Each row is a point. The window is the flat piece filled in between its corners: a triangle in 3 columns, a solid with four corners in 4, and so on. A path goes straight from each point to the next, and from the last back to the first. List the points from which the path goes on through the window.

Window (4 x 4):
[[ 0.59 -0.79  0.83 -0.41]
 [-0.41  0.76 -0.83 -0.17]
 [-0.12  0.17  0.78 -0.14]
 [-0.52 -0.21 -0.35 -0.22]]
Path:
(1): [-0.07 -0.07 -0.21  0.25]
(2): [ 0.11  0.27 -0.10 -0.01]
(3): [ 0.02  0.37  0.21 -0.63]
(4): [-0.61  0.06  0.04 -1.10]
(5): [-0.36 -0.22 -0.35  0.07]
(6): [ 0.00 -0.38  0.13  0.38]
(7): [-0.14 -0.47  0.57 -0.57]
(8): [-0.19 -0.02  0.11 -0.93]
Through the window after points: 4, 8

Window (6 x 6):
[[ 0.60 -0.03 -0.51  0.65 -0.10  0.01]
 [ 0.51  0.90 -0.14  0.41 -0.10  0.17]
 [ 0.05 -0.07 -0.35 -0.75  0.42 -0.69]
 [-0.05 -1.24  0.51 -0.56  0.45 -0.25]
 [ 0.33  0.56 -0.39  0.43 -0.95  0.27]
 [-1.14 -0.39  0.36  0.35 -0.28 -0.45]]
Path:
(1): [ 0.55  0.30  0.10  0.20 -0.10 -0.74]
(2): [ 0.65  0.03  0.12  0.30  0.16 -0.79]
(3): [ 0.00 -0.18 -0.83 -0.07 -0.04  0.35]
(4): [-0.35 -0.22 -0.10  0.29 -0.16  0.20]
(5): [-0.05 -0.30  0.70  0.60 -0.53 -0.47]
(6): [ 0.10 -0.02  0.12  0.33 -0.30 -0.40]
(7): [-0.37 -0.16 -0.53  0.35 -0.29  0.41]
(8): [-0.21  0.37 -0.52  0.34 -0.24  0.15]
(9): [ 0.18  0.56  0.20  0.28 -0.91 -0.81]
(10): [ 0.63  0.15 -0.21  0.50 -0.32 -0.38]
(11): [ 0.05 -0.40 -0.66  0.41  0.32  0.48]
(12): [ 0.06  0.35 -0.39 -0.14 -0.02  0.22]
Through the window after points: 2, 6, 10, 12

Window (6 x 6):
[[-0.38 -0.76  0.25  0.25  0.14  0.95]
 [ 0.40  0.97  0.02 -0.56 -0.33 -0.24]
 [-0.64 -0.56  0.23 -0.15 -0.36  0.29]
 [ 0.68  0.00 -0.41  0.09 -0.56  0.03]
 [-0.30 -0.86  0.39 -0.59  0.14  0.47]
 [ 0.82  0.28  0.33  0.13 -0.73 -0.04]]
Path:
(1): [-0.29 -0.53  0.19 -0.06 -0.03 -0.12]
(2): [-0.42 -0.11  0.15  0.24  0.35 -0.10]
(3): [ 0.25 -0.40  0.24 -0.40 -0.88  1.00]
(4): [-0.18 -0.15 -0.01 -0.25 -0.59  0.63]
(5): [-0.27 -0.50  0.23 -0.04 -0.13 -0.21]
(6): [ 0.47  0.32  0.28  0.11 -0.34 -0.43]
(7): [ 0.59  0.28  0.12 -0.50 -0.92  0.06]
(8): [-0.34 -0.36  0.30 -0.56 -0.37  0.70]
Through the window after points: 2, 4, 8

Window (8 x 8):
[[ 0.25  0.70  0.16 -0.13 -0.22  0.14  0.61 -0.33]
 [ 0.08 -0.22 -0.12  0.51 -0.35 -0.10  0.53  0.00]
 [-0.10  0.56  0.67  0.14  0.18  0.25  0.93  0.17]
 [-0.07 -0.25  0.23 -0.69 -0.39  0.15  0.29  0.24]
 [ 0.60 -0.13  0.42  0.22  0.05 -0.26  0.17 -0.13]
 [ 0.60 -0.32 -1.25  1.15  0.08  0.64 -0.95  0.94]
 [-0.91  0.56 -0.02 -0.05  0.68 -0.23 -0.63 -0.89]
 [-0.33 -0.08 -0.24 -0.10  0.88  0.09 -0.12 -1.02]]
Path:
(1): [ 0.31 -0.09 -0.44 -0.19 -0.71 -1.18  1.38  0.00]
(2): [-0.11  0.30  0.44 -0.11  0.29 -0.92  0.84 -0.24]
(3): [ 0.10  0.17  0.36 -0.10 -0.14  0.53  0.19 -0.51]
(4): [ 0.10 -0.75  1.26  0.92 -0.72  0.11  0.02  0.22]
(5): [ 0.33  0.12 -0.33  0.11  0.01 -0.07  0.58 -0.04]
(6): [ 0.08  0.34  0.00 -0.23  0.13 -0.50  0.18  0.18]
(7): [ 0.34 -0.40  0.10  0.51 -0.14  0.75  0.05  0.12]
(8): [-0.03  0.13  0.43  0.19 -0.12  1.05 -0.20 -0.31]
(9): [-0.04  0.40 -0.24  0.21  0.46 -0.37  0.14 -0.31]
(10): [-0.26  0.23 -0.25  0.11  0.36 -0.21  0.10  0.03]
(11): [ 0.06 -0.10  0.13  0.41  0.24  0.20 -0.23 -0.33]
(12): [ 0.50  0.18  0.22  0.32 -0.20  0.53 -0.09  0.11]
(13): [-0.16  0.11 -0.29  0.26  0.08 -0.16  0.15  0.33]
(14): [-0.42  0.50 -0.28  0.12  0.28 -0.28  0.22  0.11]
(15): [ 0.38 -0.14  0.73 -0.35  0.09  0.79  0.08 -0.62]
(16): [-0.24  0.25  0.79 -0.02  0.40  0.78 -0.11 -0.46]
Through the window after points: 6
